Each row of a before or after table is a point. The points were changed in one or more steps. Then noise was added and the rows were shuffled. The steps act on columns, c1 being the first. Name the steps. A step turns or swaps two columns, mirrors them in a line or flattens them onto one, adds a multiple of one to another, or multiplies or shifts one. Angles are multiples of 10 degrees, from the lower column toward the higher: turns from -170 to 170, lines from 10 to 170 but not 90. Use the fewest steps. Two steps may share a column if one is a turn and the other turns, adds or multiplies; they go together, in the order done. Otherwise the lowest column goes first.
In the rows, zero is written as 128.

Before (13 x 3):
[[141 106 131]
 [137 148 127]
 [144 115 149]
 [147 129  96]
 [ 76 168 112]
 [154 123  56]
 [158  88 105]
 [103 100 174]
 [141 110 117]
 [137 152 122]
 [185  84 160]
 [125 158  92]
 [ 78 138 145]]
After (13 x 3):
[[140 141 109]
 [110 105 123]
 [172 114 157]
 [139  78 154]
 [189 156 148]
 [105 131 130]
 [ 75 134 134]
 [135 133 110]
 [ 88 193 127]
 [138 175 118]
 [ 71  79 100]
 [104 115 133]
 [106 160 119]]
Steps: turn c2 and c3 by 70 degrees; turn c1 and c3 by -130 degrees

Before:
[[109 150 127 105 129 128]
 [130 154 127 132 130 106]
 [126 110 117 137 117 173]
 [137 120 164 170 143 132]
 [ 89 134 154  99 127 107]
 [137 106 123 161 114 107]
 [158 150 106  91 115 157]
 [151 138 173 100 118 136]
 [143 132 141 146 140 140]
 [150 148 143 146 109 144]
 [123 151 111 184 148  98]
 [118 146 124 114 105 120]]
After:
[[156 105 114  95  93 138]
 [196 102 133 145  81 110]
 [172 109 132 126 158 135]
 [ 93 136 111 149  73  94]
 [154  90 150 104 166 142]
 [219 152  93 161  94 125]
 [ 71 139 118 157 130  96]
 [196 149 165 149 103 124]
 [123 128 106 109  98 198]
 [136 113 117 149 134  66]
 [113  68 101 131 176  64]
 [ 13 151 142 142 125  96]]
Steps: multiply c1 by 3; add -1.5 times c2 to c6; turn c2 and c4 by 110 degrees; shift c3 by -10; multiply c5 by 2.5

Before:
[[133 144  42  80 144 122 115 171 125]
 [166 195 112 116 135 115 156 160 158]
 [150 113 163  70 135 105 144 104 126]
 [184 131 108 130 178 148 134 111 142]
 [133 107  98  92 117 183 172 152 122]
 [167 135 174 116 138 142 143 134  99]
 [146 170 124  86 151 118 146 161 142]
 [128 126  92  97  57 127  97 131  81]
 [ 93 110  86 113 119 133 116 144 144]
 [186 118 104  60  69 102 155 142 124]
 [122 150 134  74 170 111 116  80  89]
 [ 92  97 118 116 137 126  78  93 130]
 [151 110 136 152 116 124 155 154 128]
 [122 146  84 150 155 127 138 127  99]]
After, 14 rows:
[[103  75 118  88  78 124 144 108 151]
 [101 116 153 112 156 132 139 119 128]
 [111  91 167  77 122  99 101 121 118]
 [106 117 162  30 108 145 112 145 113]
 [150 123 111 112 103 107 165 112 108]
 [142 117  61  41 146 129 184  81 123]
 [164  66 139  77 144 157 158 100 143]
 [153  94 141  47 131 142 142  87 132]
 [125 131  82  58 185  99 135 174  92]
 [108 137 142  51 155  84 178 116 160]
 [120 172  81  79  94 131 104 146 126]
 [129 165  93  75 146 135 151 126 142]
 [150 123 126  34  61 114 118 140  83]
 [ 88  78 133  20 184 144 166 154 108]]
Steps: turn c1 and c2 by -120 degrees; turn c3 and c7 by -50 degrees; shift c4 by -40; turn c5 and c8 by -140 degrees; mirror c6 and c9 in the line at 70 degrees

Before:
[[ 90 139 105 156 128 153 145 182 133 157 105]
 [178 176 135 113  46 100 129 154 112 109 115]
 [119 132 117 145  77 151 194 162 163 165 139]
 [125 133  96 124  96 131 162  97 109  82 114]
 [ 78 129 123 100 101 118 101 106  99 140  93]
 [ 81  76 147  77 121 119 125 153  70 139 106]
 [ 89  97 133  88 148 150 117 112  67 177 100]
 [108  85 130 143 101 115 143 119  83 154 116]
 [110 163 150 151 113 146 122  99 137 110 120]]
After (9 x 11):
[[151 119 172 134 146 108  98 107  70  77  98]
 [102 118  94 163 105 161  56 163 139 127 135]
 [125  76 159 163 159  84 122 135  94  84 103]
 [125  93  99 144 120  89  96 107 101 109 114]
 [115 172  92 123 139 147 143 113 122 113 123]
 [ 75 150 125 158  91 117 143 104 110 142 117]
 [119 126 120 117  96 153  92 186 114  91 104]
 [132 169 100 208 122  95 144 167 137 179 118]
 [136 147 142 168 128 105 143 114 111  70  92]]
Steps: turn c7 and c10 by 130 degrees; turn c1 and c10 by 70 degrees; add -0.3 times c11 to c2; turn c2 and c8 by 20 degrees; turn c4 and c5 by 120 degrees; turn c3 and c5 by 110 degrees; turn c6 and c9 by -40 degrees

Before, 13 rows:
[[107 115 126  75 176 123 113 140 162 150 146  89 103 156]
 [135 123  90 106 121 138 101 135 166 103 143  70  85 110]
 [ 79 111 129 102 144 161 152 159 103 147  97  81 130 110]
 [126 126 173 135 175  86 154  91 107 107  94 149 146 133]
 [128 172 146 164 103 155 105 154 181 109 124 117 140 145]
 [ 92 153 178 159 147 108 124 158 150 122 120 127 154  87]
 [151 174 140 156 151 160 167 125 169 181 167 147 114 127]
 [ 79 121 170 151 144 119 174  96 157 145 102 158 154  87]
 [177  93 136 124 109 178 102 126 145 139 102  80 159  96]
 [151  81 133  83 141 131  91 136 110  93  94 149  94 121]
 [143 171 106 126 111 168 108 139 123 181 139 141 178 118]
 [127 146 176  87  83 111 127  92 102 175 175 110 156 121]
 [140  98 106 124 116 124 155 145 131 193 164  92 141 149]]
After:
[[197 145 125 150 177 141 102 120 163 111 138 136 120 182]
 [163  99 174  94 146 159 148 104 151 124 134 100 127  88]
 [156 142 173  92 141  97 157 119 157 113  90  69 174  98]
 [180 148 133 106 143 159 129 161 103 112  86 120 154 150]
 [151 182 101 143 114 147 138 125 133  76 136 164 154 136]
 [179  81 145 153 107 152 142 152 180 132 150 136 105  95]
 [141 167 137  97 112 128 159 178 149 132  85 197  99 127]
 [195 124  91 106 121 134  84 134 166 154 147 174  97 144]
 [128 104 145 129 150 125 115 157 168  62 179 135 169 100]
 [ 95 115 173 134 173  87 151  90 107 146  98 116 156 123]
 [ 85 156 132 113 144 137  97 134 111 177  81 134  95 171]
 [125 130 178 114  82  95 155 115 102  79 173 134 129 169]
 [105 106 104 119 111 140 178 168 127  63 154 130 105 126]]
Steps: turn c1 and c12 by 130 degrees; add 0.7 times c9 to c1; turn c2 and c10 by -160 degrees; add -0.5 times c2 to c11; turn c4 and c14 by -80 degrees; swap c6 and c8; swap c7 and c13

Before (11 x 18):
[[ 83 157 115 110 106 150 153 138 128 120 119  96 127 151 153 154 110 143]
 [140 114  97 162 174 110 129 152  87 115  79 142  85 110  98 129 156 128]
 [ 59 148 168 145 118  95 108 110 111 154  64 116 124 105  92 153  80 132]
 [144  82 130 188 171  93 116 115 115 124 157  97 157 175 102 158 104 143]
 [130 134 132 169 127 159 125 103  67 109 131 148 170 157 164 179 165  94]
 [ 87 158 133 189 132 164 117  89 134  98 149 151  98 165 117 151 114 105]
 [ 71 147  96 193  91 170  98 122 151 113 154 126 122 148 169 157 107 106]
 [108 160 122 105 115 118 120  81 108 124  75  78 131 141 141 146  71  96]
 [104  99 132 147 105 178 143 121 121  77 112  92  97 151 130 146 159  73]
 [ 80 141 102 113 184 136  91 109  73 103 126 127 131 138 168 107  71 125]
 [135  83 134 114 164 156 139 117 131 143 118 101 172 175 172 123 131 137]]
After:
[[142 165 105 122 132 150 146 134 133 168 139  98 124 152 113 131 110 167]
 [170 156 139 143 103 168 125  88 136 166  63 155  96 168 139 123 111 153]
 [118  82  85 116 111 158 141 116 132 104 141 105 173 175 129 162 131 128]
 [109  84 146 145  90  96 109 120 113 127  65  94 158 173 136 161 107 127]
 [155 140  92 135  66 145  96 109  72 103 144 130 134 133  99 121  69 165]
 [116 117 169  74  90 112 125 148  85 108 103 147  87 113 104 147 157 116]
 [159 147 159  58 150  96 108 106 104 140 127 116 127 111 171 157  72 192]
 [177 143  91 139 151 172 100 124 149 168  61 124 126 150  92 123 107 169]
 [185  98 124 114 108 176 139 125 115 173 104  89 103 156 130  96 159 121]
 [151 135  85 120 109 154 121 106  68 174  84 149 170 157 129 146 166 107]
 [169 157 117  79 133 127 127  82 102 147 162  76 134 136 121 129  64 129]]
Steps: mirror c1 and c18 in the line at 120 degrees; turn c3 and c15 by 100 degrees; turn c4 and c11 by -100 degrees; turn c5 and c10 by -140 degrees; turn c10 and c16 by -50 degrees
